Every row gives one point. A path goes straight from each point to the next, and from the last back to the first. The post is the endless flat space through its rows: a point in 2 columns, a line in 3, a plane in 4, and so on, so that a path can go around it. How many times does the path go around the post? Going back the other way cancels.

Post, one row:
.13, -.12
Path (8 x 2):
.19, -.36
.45, -.18
.56, -.05
.40, -.29
.13, -.33
-.19, -.28
.01, -.12
-.04, -.31
Times around: 0

Post (2 x 3):
.07, .04, .40
-.07, .09, -.36
Path (18 x 3):
.20, -.16, .13
.62, .22, .19
.13, .23, .06
-.22, .41, .18
-.68, .11, -.61
-.14, .06, .31
-.28, .01, -.02
-.32, -.36, .00
.16, -.19, -.20
.54, .00, -.35
.19, .26, -.42
.44, .18, .09
.14, .01, -.06
.43, .20, .10
-.04, .40, -.30
-.34, .27, .06
-.21, -.13, .32
.05, -.17, .37
Times around: 2

Post:
-.13, -.11, -.57, .52, -.06, -.34
-.22, .13, -.20, .84, -.14, -.18
.16, .09, .16, -.12, .10, .54
.00, .02, .30, -.29, -.39, .37
.01, .11, .53, -.53, .16, .16
Path, 9 rows:
-.14, -.67, .15, -.09, -.24, .01
.12, -.15, -.05, -.08, -.03, .03
.00, .14, .09, .15, .24, -.36
.55, .00, .21, .10, .24, -.09
.05, -.42, -.12, .28, -.01, .24
-.14, -.08, .17, .54, .18, .49
-.20, .01, -.28, .01, .09, .11
-.20, .27, -.13, -.30, -.25, .60
-.38, -.01, .12, .11, -.17, .23
Times around: 0

Post:
.05, -.17, .09, .15, -.31, -.14, .06, .00, -.06
-.05, .26, -.22, -.01, .21, .09, .15, -.13, -.66
.01, -.17, .66, .00, -.06, -.12, -.40, .26, .51
-.03, .00, .19, -.18, .26, -.49, -.53, .19, .38
-.27, .42, .09, -.41, .29, -.10, -.22, -.22, .17
.30, -.49, .23, -.22, -.37, -.07, .04, .37, .02
-.07, -.35, .18, .04, .00, -.11, .22, .07, -.10
.18, .12, -.29, .08, .13, .13, .32, -.09, -.29
Path (25 x 9):
.27, -.11, .48, .39, -.25, .28, .23, -.04, -.10
-.12, -.02, .50, .30, .15, .11, -.08, -.23, .25
-.07, -.31, .05, .21, -.18, .08, .05, -.12, .03
-.83, -.04, -.11, .03, .36, -.33, .10, .01, -.11
-.51, .94, .42, .41, .45, .39, .04, -.24, .01
-.14, -.32, .72, .01, -.43, .14, .42, -.08, .31
.28, -.19, .04, -.10, -.17, .07, .32, -.05, -.26
-.12, -.13, .66, .31, -.06, -.08, -.32, -.15, .29
.26, .32, .16, -.23, .39, .15, .15, -.04, .13
.07, .39, -.05, -.01, -.01, -.34, -.29, .17, -.43
-.02, .20, .16, .14, -.05, .15, -.12, .09, -.14
-.20, -.15, -.13, .35, .06, -.04, -.28, -.01, .15
.44, -.42, -.11, -.22, -.01, .04, -.25, .19, -.49
.35, -.19, -.08, -.34, .70, -.31, -.08, .23, -.30
.03, -.07, .40, .10, .31, -.42, -.12, .13, .14
-.50, .29, .20, -.19, .01, -.26, .18, -.24, .11
-.16, .14, -.26, -.31, .20, .03, .33, .12, .32
-.23, -.03, .22, .64, .40, -.21, -.30, -.03, .36
.15, -.02, .02, .27, .09, .15, -.29, -.27, -.31
.24, -.01, .21, -.25, -.10, -.05, -.04, -.04, .28
.12, .29, -.16, .27, .26, .33, .32, -.52, -.06
-.16, -.20, .18, -.03, .17, -.06, -.26, -.06, -.06
.10, -.32, .54, .12, -.27, -.02, -.62, .60, .71
-.36, .41, .34, .13, -.12, .26, .11, .02, -.05
.04, .31, .13, -.13, -.07, .23, .43, -.18, .21
Times around: 0
